Every row gives one point. Each copy is the shape, with its points in the same order, stretched, turned, moved and blurred by noise. Some copies are also mirrored. Which?

Shape (5 x 2)
-27	0
-62	2
21	11
-11	-48
26	39
Copy 1 (5 x 2)
5	-1
40	4
-39	-1
10	-39
-51	29
Copy 1 is: mirrored
Copy 2 (5 x 2)
10	17
22	52
8	-31
-52	49
40	-62
Copy 2 is: only turned
Copy 3 (5 x 2)
24	6
48	42
2	-52
-35	17
26	-74
Copy 3 is: only turned

Shape (6 x 3)
44	12	-36
20	40	-17
-6	33	12
-15	-28	-30
-44	39	-46
31	-66	28
Copy 1 (6 x 3)
0	-53	-13
37	-26	18
33	-9	39
-22	1	-37
43	15	-41
-80	-26	49
Copy 1 is: only turned
Copy 2 (6 x 3)
32	2	27
4	-15	41
-15	-11	24
-20	42	30
-60	26	74
20	20	-36
Copy 2 is: only turned
Copy 3 (6 x 3)
-17	27	-45
-21	4	-64
0	-19	-40
-2	12	10
-56	-18	-44
78	19	47
Copy 3 is: mirrored

Shape (12 x 6)
-15	-4	-16	-39	-43	-48
-11	4	-2	-9	40	21
8	42	47	6	-40	13
-32	-11	59	-34	19	4
-20	58	3	-60	-10	15
-52	-5	-39	13	-14	35
-57	-3	10	-36	34	-11
48	-7	53	28	31	-55
-33	13	-35	17	7	15
-22	71	-29	14	0	59
26	40	-30	-24	-35	31
2	-1	-58	19	4	16
Copy 1 (12 x 6)
-21	-31	15	-72	-5	-17
-30	2	-18	43	-12	-18
64	39	58	-12	21	29
12	-7	-51	-8	-28	20
-41	7	33	-21	9	51
-44	-9	45	37	-40	-23
-53	-59	-49	7	-21	26
72	3	-52	4	48	-40
-40	-26	37	31	-6	-8
-22	26	91	55	16	23
-23	57	66	-34	22	-19
-32	6	39	24	3	-59
Copy 1 is: only turned
Copy 2 (12 x 6)
63	-46	22	-23	25	-20
17	29	-17	2	-40	-17
28	-49	11	87	-48	-2
56	-8	-42	6	-7	-23
17	-38	4	47	-68	-50
-28	3	-6	-23	6	-11
45	12	-24	-19	19	-52
108	-5	17	54	0	21
2	5	6	2	-2	-13
-43	-8	23	77	-75	-25
-25	-28	24	31	-95	-5
-17	14	18	-19	-18	4
Copy 2 is: mirrored

Shape (11 x 8)
-10	1	19	16	9	6	-5	3
-34	15	9	0	13	15	-33	-13
-35	0	39	4	9	-18	-38	-11
17	0	29	-23	-25	6	-36	-10
-35	-16	20	-34	16	25	-25	8
-41	12	35	-22	8	21	91	-17
-15	18	23	-25	-14	10	19	30
69	-9	5	9	9	17	49	1
27	7	1	5	1	22	-36	-15
-9	-20	6	13	-21	13	-36	-7
-43	1	-4	0	8	-41	-17	-17
Copy 1 (11 x 8)
-16	1	3	16	6	-2	-4	3
-10	-1	20	24	-13	12	-23	12
-4	-19	32	35	4	-10	-1	15
-6	-37	10	30	19	32	-14	-10
-7	-24	9	48	-27	15	1	16
47	40	-42	24	-7	-15	33	8
2	-15	-29	28	11	15	5	14
-13	13	-21	-33	26	27	24	-21
-28	-14	19	3	1	39	-25	-13
-15	-27	8	15	-7	-3	-14	-22
20	-26	26	17	-18	-34	3	20
Copy 1 is: only turned
Copy 2 (11 x 8)
-9	8	-11	-7	-2	4	-8	23
4	0	-23	9	-13	12	-3	43
6	39	-38	3	-3	27	-17	37
-9	18	-20	3	-32	59	-12	7
-37	5	0	1	-29	19	-10	59
-51	-23	35	30	70	-7	-15	44
-48	-12	-13	21	-6	2	13	9
-14	-13	40	-3	-5	2	-7	-34
16	2	-14	-7	-34	33	-13	10
2	10	-15	-20	-25	35	7	27
25	40	-21	29	7	6	1	26
Copy 2 is: only turned
Copy 3 (11 x 8)
11	4	3	3	21	-17	3	-26
16	2	-4	-13	-4	3	47	-35
19	32	-26	4	33	8	40	-35
4	21	-40	-17	4	-7	-18	-2
16	34	15	-19	26	-14	54	11
-7	60	91	-10	-15	-46	-4	-22
5	37	7	13	-28	-45	23	-13
-5	-9	31	2	0	-45	-121	20
15	-20	-15	-17	6	5	-29	-10
-10	-23	-16	-7	45	1	22	-13
-1	3	-13	23	26	41	50	-19
Copy 3 is: mirrored
